Every row gives one point. Two turns around zero, p and q, are shown by what they do to some points. Where does a point land after both, in the order given? Backwards means that the second turn is done in reverse. Each puzzle has new turns, and all numbers are rounded.
In the rows, 128 means zero.

Turn p:
[163 122 135] => [132 163 137]
[158 186 118] => [ 66 150 138]
[ 69 114 125] => [148  72 114]
[ 96  90 161] => [178 100 145]
[153 129 100] => [116 155 104]
Turn q:
[146 119 124] => [127 116 145]
[158 196 145] => [ 55 119 108]
[114  95 153] => [165 109 114]
[ 94 101  91] => [166 167 145]
Where do these land?
q, then p: [ 62 120 101] => [ 63 158 134]
q, then p: [150 102 163] => [170 149 114]
p, then q backwards: [179 129 127] => [102 149  89]
q, then p: [121 161 121] => [109 101 120]

Turn p:
[146 108  83  82 162  94] => [126  66  88 137 159 154]
[ 89 158 128 169 112 154] => [150 149 164 144  82 108]
[ 81 175 151 164 100 149] => [137 168 157 150  75  87]
[128  56 131  92 147 111] => [144 134  85 131 179 177]
[132 150 141 147  96 101] => [ 92 141 151 149 126 110]
[151 129 104 148 104 145] => [113 119 161 112 111 149]
[178 126  97 104 145 119] => [107  77 118 101 147 143]
[ 92 165 179 130  98 171] => [130 190 123 119  76  91]
[156  85 139 116 189 108] => [154 109 106 108 199 133]
Turn q:
[151 143 145 119 176 131] => [164 109 142 153 149 152]
[135  74 135 166  34 126] => [ 80 179  82 100  54 135]
[ 98 148 134 153 134 133] => [112 118 104 146 150 111]
[210 138 187  77 150 112] => [203 108 170 167  76 169]
[119 131 160 133 159 140] => [123 108 129 162 144 148]
[ 89 107 108 119 151 160] => [ 88 131 152 121 169 135]
[102 114 100  92  78 102] => [101 126 150  82  93  88]
[123 170  90 156 132 150] => [142 156 108 131 172  94]
[124 128  93 137 138  99] => [139 116 116  90 144 118]
Where do these land?
q, then p: [137 113 133  90 139 172] => [137 168 134 110 124  86]
p, then q: [149 136  97 123  78 150] => [ 75 146 143 148 110 108]
q, then p: [136 157  80  85 117 147] => [ 95 132 107 130 163  75]
p, then q: [141  89 141 147 174 100] => [163 108 138 136 163 174]
p, then q: [114 184 174 178 164 115] => [172  60  93 117  89 130]
p, then q: [100  86 161 137 125  67] => [155 117  84 149 193 135]
q, then p backwards: [ 93 116 137 165 158 128] => [152 109 119  92 131  91]
p, then q: [154 144 101  99  69 145] => [ 62 146 144 131 120  93]

Turn p:
[ 90 160 109 127 127 103 132  80 165] => [118  84 157 101  80 100 113 143 137]
[170 166 128 157 147 174 124 124  67] => [183 161 128 126 164 170  95 155 164]
[ 90 122  94  77 112 110  71 100 112] => [105 104 201  83 149 125 148 101 118]
[129 135  76 120  78  82  92  89 110] => [ 90  95 196 115 145 131 162 155 162]
[109  75 133  97 169 105 172 149 149] => [134 131 114 159  78 126 162  81  83]
[128 138 170 173 106 115 164 169 150] => [127 116  58 154 129 104 131 166 115]
[ 89 158 131 161 109  95 114 146 132] => [138  80 122 124 148  87 134 157 123]
[128 135 116 171 165 174 134 159 160] => [153 135 105 170 129 103  68 110 134]
[146  80 146  83 103 155 140  84  95] => [ 97 193 153 103 117 171 149 133 103]
[141 170 117  91 148 144 109 173 138] => [136  92 107 119 155 159  99  82 136]
[153  75 180 174 174 107 133 129 166] => [141 179  76 152  93  70 157 107 149]
[162 123 136 105  97 171 150 134  92] => [113 164 120 130 150 189 118 146 113]
Turn q:
[152 175 127 104 102 171  81 117 176] => [201 144 128 124 103 116 175  89 147]
[149 100 144 133 101 167  87 166 113] => [143 100 172 123 121 160 181 145 128]
[159  95 173 141 141 150 133 116  96] => [106  66 137 113 108 119 142 140 102]
[119 159  99 153 155  82 110 137 109] => [113 137 119 178 176 110 119 128 150]
[114 158  78  70  80 123 173  83 131] => [165 154  62  88 133 167  80  97 149]
[130 154 138  65 134 141  95 145 165] => [160 160 124 107  97 106 162 134 179]
[112 150 120 153 118 184 171 126  98] => [174 106 135 104 158 130  95 144  84]
[101  82  77 139 159  85 173 101 131] => [ 73 163  77 150 135 148  86 146  92]
[ 77  85 161 147 146  88 126 116 129] => [ 50 151 144 112 140 113 128 123 108]
[165 122 162 173 143  87 129 174 132] => [ 95 102 182 182 109 113 114 134 142]
Where do these land?
q, then p backwards: [157 146  76 150 187 122 162 163 125] => [125 136 111 206 113 153 176 154 130]
p, then q backwards: [114 133 158 118  88  85 146 122 143] => [136  83 147 108 163 145 116 110 106]
p, then q: [124 174 118 179 115 185 106 162 103] => [120 126 132 190 124  91 189 165 142]
q, then p: [ 83 120 161 175 100 150 114 155  97] => [175 165  93  88 113 136 148 106  97]
q, then p: [119  91 121 141 105 131 108 132 128] => [146 145 124 121 122 142 103 143  99]
p, then q backwards: [147 112 120  56  85 106 130  94 155] => [122  51 170 116 102  96 111 118 125]
p, then q: [152 138 129 143 178 162 168 167  85] => [184  81 119 181 121 129 152 126 103]
q, then p: [ 79 119 166 100 103  95  74 130 124] => [129 101 113  88  58 128 106 116  92]
p, then q: [114  96 170 104 134 114  88 114 209] => [ 91 173  76  97 160 144 102  81 157]
q, then p: [196 132 109 123 157 105 145  84 120] => [ 99 132 185 181 141  97 136 145 142]
p, then q: [124 146  79 120 154 152 166  84 120] => [149  99 179 107 109 139 169  96 128]

Turn p:
[136 143 113 109 153 121 125 100 149 148  98 128] => [147 120 156 101 133 126 128 143  91 113 115 142]
[139 171 126 158 127 102 130 115 136 116 184 144] => [122 158 115 145 118 167 156 152 126 136 170 161]
[139  99 122 155 109 150  88 225 137 128 116 109] => [ 68 123 151 155 125  76 143 133 167 127 136  60]
[137 180 152 135 122 136 117 164 150 122 107 147] => [ 77 144 126 109 152 109 171 130 115 124 131 136]
[116 118 114 206 107 136 130 114 153 126 102 148] => [114  63 126 145 139 114 142 142 115 166 170 138]
[146 101 118  94 119 110 139 123  89 124 115 131] => [133 134 118 126 101 113  78 116 133 110 109 139]
[ 81 113 119  96 130 139 142 130 125 147 160 144] => [146 126 125  94 106 165 129 115 160 147 109 112]
[138 131 123  98 103 127 133  95 126 124 114 100] => [146 131 148 124 147 129  98 101 126 105 131 150]
[100 102 133 121 142 103 122 107 144 113 109 128] => [143 122 134 124 122 135 109 109  89 154 125 111]
[138 138 119  96 154 152 140 110 138 106 103 132] => [128 131 141 114 159 134 109 140 110 129  86 144]
[114 118 136 160 157 116 122 151  57 130 137 141] => [146 145  68 135  98  92 128 155 145 148 130 110]
[127 135 126 109 141 120 149 117 132 130 128  86] => [151 139 131 119 150 146 109 128 119 100 132 114]
[135 132 145 139 109 153 100 139 124 137 171 127] => [128 143 134 156 123 129 167 117 168 131 132 131]
[148 112 147 116 120 129 154 105 132 141 147 126] => [141 115 118 145 121 156 127 111 129 100 115 142]
Turn q:
[145 104 122  94 155 131 125 115 158 128 164 118] => [129 154 135 114 118 118 136  85 109 129 116 170]
[119 143 134 174  91 136 101 114 123 135  85 127] => [150 129 119 140 145 127 138 150 157 117 131  63]
[121 157 128 137 148 154 145 152 155 139 119 161] => [130 120 145 153 111  91 145 165 133 116 134 149]
[158  98 124 101 166 135 146 140 137 165 124 131] => [126 136 147 101 161 110 140 130 101 116 128 177]
[ 89 121 109 154 151 145 102 162 139 130  92 130] => [123 142 167 174 157 118 137 156 147 145 112 117]
[124 149 156 117 105 101 132  75 102  95 107 122] => [122 125  89  86  97 153 135 136 130 153 128  83]
[106 152 113  99 154 147 128 142 119 173 130 148] => [155 104 165 125 123 115 122 160 117 129  98 159]
[125 163 110 172 114 126 118 114 123 131 107 108] => [159 124 131 147 128 155 148 142 148 123 148  92]
[144 148 133 134  87  69 119 136 118  77 131 119] => [114 149  73 134 107 174  94 131 150 135 153 113]
[113 147 134 133  70 119 121 130 136 115 105 109] => [125 133 118 121 116 144 112 135 181 115 130  91]
[125 101  94 113 150 163 153 147 120 125 140 137] => [ 98 104 152 145 141 128 145 117 112 116 106 164]
[132 101 151 125 157 131 150 139 131 146 163 105] => [119 124 157 114 137 110 116  95 103 137 156 152]
[129  98 130 122 112  92 136 102 123 118 159 144] => [126 116  82 116 131 128 115  92 127 151 125 139]
[161 110 153 117 133 142 113 122 106 116 166 133] => [119 134 113 122 121 121 108  99  76 112 124 124]
Where do these land?
q, then p: [150 167 137 138 126 121 119 157 125 118 141 144] => [102 145 131 150 122 113 133 137 158 145 154 132]
p, then q: [147  76 118  87 116  90 162  67 134 128 154 110] => [129 150  96 149 129 118 142 110  93  77  94  59]
q, then p: [135 127 133 142 113 137 136 163 137 150  97 154] => [ 99 149 125 136 118 137 126 146 106 144 134  90]
p, then q: [139 146 140 156 170 132 120 101 135 145 108 131] => [102 107 117 129 155 147 118 150 100 122 151 149]
p, then q backwards: [137 136 141 147 121 137 129 124 101 152 107  98] => [147 123 135 154 110 138 133 124 147 160 130 151]
q, then p: [ 95 117 127 134 152 116 133 179 113 125 141 125] => [143 120 117 136 103 109 179 124 127 152 128 109]
p, then q: [131 128 126 144 117 137 103 148 162 120 146 118] => [128 112 152 126 117 106 126 114 132 143 162 117]
p, then q backwards: [150 137 147 122 160 149  85 134 110 140  91 128] => [126 114 140 120 151 168 104 116 154 149 113 167]
p, then q: [116 122 119  85  99  86 149  61 157 100 119 107] => [151 130 111 122 111 111 129 118  54 113  78  82]
q, then p: [ 98 132  96 125 124 133 120 148 104 162 142 142] => [118 104 129 161 115  94 139 129 105 133 103 115]
p, then q: [120 120 118 161 120 139 114 149 106 106 128 152] => [159 120 136 138 150 119 114 125 161 140 136 148]
q, then p: [102 132 164 130 132 152 121 145 126 121 159 146] => [141 134 124 140 103 101 128  98 119 134 167 122]
p, then q: [141 124  97  91 112 135 174  89 155  98 130 108] => [122 159 140 150 123  90 138 134  79 125  85  96]

Turn p:
[131 130 106 112 126 157 114 166 126  97 141  89 124 121] => [131 136  79 133 149 119 164 123 121 116 155 122 146 147]
[133 142  99 176  80 145 133 146  94 121 148 138 179 140] => [ 75 168 130 117 169 120 137 130  91  94 112  98 103 117]
[141  83 139 102 144 120 154  86 167 158 142 127  90 106] => [151 110 147 141  87 158 119  87 160 160 110 146 128 170]
[160 135 151  99 146 129 116 167 166 160 101 127 119  87] => [187 124 111 107  80 140 142 152 156 100 127 122 127 147]
[112 114 100 179 138 133 144 141 146 155 123 156  86 122] => [134 125 159 107 112  72 128 104 127 141  94 101 137 150]
[161 133 101 103 157 118 166 166 109 118 135 126  84 126] => [124 131  99 149 109 113 147 117 184 138 130  83 161 124]
[ 87 112 156 153 170 125 141 129 136 101  94 134 152  88] => [131  61 122  98 117 110 154 141 117 147 117 144  90 108]
[108  87 150 129 101 130 124 126 114 126 169 163 117 171] => [ 90 160 158 141 100 139 130 115  83 163 133 136 149 122]
[104 116 176 125 129 120  90  97 112 128 103  77 158 160] => [157 100 131 168 148 152 105 148  74 132 159 156 105 106]
[104 161 135 170  85 131 159 109  98  94 124 133 126 140] => [ 71 136 149 138 168  97 119 163 124 147 130 124 100 131]
[135 106  90  95 113 141 138 143 116 149 108 146 103  96] => [126 135  82 114 102 127 107 123 140 134  93 109 150 158]
[158 159 126 107 153  92 159 105 134 135 131  80 151 172] => [146 115 146 159 163 169 109 113 170 120 170  99 118 101]
[114 152 117  97 122 170  93 162 154 141 144 159 136 165] => [151 188 122  77 128 129 129 129 107 131 159 133 163 119]
[144  99 155 137 156 157  87  78 152 128  90 151 106 111] => [166 122 125 130  86  98 103 109 127 133 116 198  98 128]
[105 178 122 167 132 100 144 118  84 125 165 131 162  86] => [ 95 113 152 124 189 135 162 159 141 116  73 124 122 101]
[149 143 125  95  96  80  88 108 139 113 129 111 155 156] => [114 125 136 144 142 171  91 137 126  78 169 151 151 120]
Turn q:
[134 116 176 125 165 172 142  64  91 174  98 113 102 117] => [111 182  98 190 173 116 112 155 120  77 118  99 107 110]
[ 98 126 116 141 114 171 111 106 135 104 139 135 108 131] => [100 103 124 107 115 132 110 134 133  87 131 131  95 122]
[115 128 175 161 139 114 111 146 127 149 155 126 176 144] => [157 125 120 173 108 174 143 135 110 147 133 166 116 119]
[126 154 144 123 180 166 142 141 115  81 107 108 118 100] => [ 93 109  80 130 179 113 136 120 152 124 132 146 140  88]
[132 130  86 159 137 117  96 127 155 163 151 121 140 124] => [117 124 154 134 106 150 132  94 117 160 104 115  87 139]
[118 155 102 133 103 174 114 139 123 125 104  81 106 122] => [ 95 116 129 136 115  88 109  76 145  99 144 134 119 115]
[112  79 123 129 163 105 122 180 126 153 112  89 106 136] => [112 143 106 157 106  99 202 119 139 148 125 127 125 159]
[119 128 113  66 110 140 116 126 176  82 102 137 142 136] => [ 82 128 137  83  99 127  99 153 165 143 149 130 168 120]
[149 109 146 135 107 105 130 168 140 143 126 151  76 112] => [145 115 148 122 120  88 172 145  90 136 147  99 133 122]
[135 117 140 129 144  91 120 126 106 125  97 121 119 123] => [135 117 121 160 141 112 140 143 138 138 114 112 151 147]
[148  87 124  63 145  95 137 156  93 122 150 121 178 152] => [159 170  86 112 109 168 154 121 150 151 130 121 190 160]
[ 95 126 148  93  78 131 105 144  97 148 144 169 137 128] => [157 129 161 125  89 161 145 139 132  75 145 120 159 112]
[133 153  93 156 103 107 188  56 136 154 155 169 138 104] => [179 152 182  89 170 134  79 138 119 125  81 123  83 128]
[122 165  86 164 109 118 125 157 120 143 149 176 119 154] => [137  97 185 102 135 148 144  93  88 114 121 147 124 151]
[154 106 183 149  84 147 127 105 146 111 101 149 155 117] => [144 121 115 141  97 112  79 180  91 126 122 138 143  91]
[145 164 116 150 163 103 116 101 120 110 157 108 149 127] => [139 103 114 140 166 164 103 103 140 163 120 126 108 141]
[142 134 105 100 134 119 174 134 171  87 129 101 107 150] => [111 140 116  75 149  93 117 130 149 166 162 143 128 152]
Where do these land?
q, then p: [143 119 152  90 119 142 141 128 117 131 120 112 141 120] => [123 131 128 108 161 138 142 131 142  90 124 131 130 129]
p, then q: [115 129 164 127 108  76  96 162 182 146 102 151 138 114] => [158 119  88 103  79 130 133 140 118 112 174 133 184 115]
q, then p backwards: [ 75 138 142 118 137 191 114 126 129 176 154  62 123 169] => [225 109 148 125 101 150 131 105 145  76 143 119 152 153]
q, then p: [123 103 140  74 131 149 136 125  85 117 185 134 129 101] => [123 140  76 115 163 139 150 100 178 114 155 132 120 160]
p, then q backwards: [158 102 115 119 163 114 151 145 140 135  77 106 132 128] => [132 119 128 135  95 128  89 117 105 104 161  91 115  99]
q, then p: [137 125 118 171 103 143 107 113  98 138  55 129  97 154] => [ 86  80 148 158 129  99 112 142  77 115 145 135 128  86]
p, then q: [143 108 121 124 119 146 119 113 148 147 165  70 128 139] => [118 132 100 132 168 148  91 124  91 114 127 140 103 149]
p, then q: [137 157 127 169 136  79 102 167 146 120 120 105 135 153] => [171  99  64 119 130 130 139 145 144 161 141 137 129 119]
q, then p: [176 155 137 152 179  78 105 101  80 105 143 167 125  78] => [195  95  75 159 118 113 137  69 116 121 111 102  79 109]
q, then p: [113 137  84 138 103 126 145 105 131 160 140 150 147 135] => [143 148 121 144 109 120 106 167 139 139 156 163 116 119]
q, then p: [148 108 114 123 148 153 138 139 138 115 116 128 124  77] => [139  81 104 114 142 142 109 139 146 124 107 116 138 147]
p, then q backwards: [ 89  93 172 131 118 107 182 132 145 115 114 154 131 124] => [125 117 110 143 124 109  78 138 199 114 142 143 119 134]
q, then p: [107 172 150 161 120 139 129 145 104 116 130 134 135 105] => [108 112 121 127  88 115 146 104 138 126  98 158 105 122]
p, then q: [134 172 103 149 123 135 138 133 136 145 114 115  83 144] => [128 118 128 157 135 142 128 126 128 191 152 133 127 149]
p, then q: [ 92 125  98  81 128 112 135  92 128  88 161 134 142 132] => [ 96 164 135 119 115 183 139 145 143 106  92 136 107 108]
q, then p: [145  79 117 111 153 120 121 167 137 120 136 101 125 158] => [111 148 143 115 167 150  94 113 128 146 128  82 141 137]
q, then p: [141 153 124 137  88 165 117  83 131 102 146 225 142 145] => [131 147  37 144 101 133 158 160  83 135 139 175 139 101]
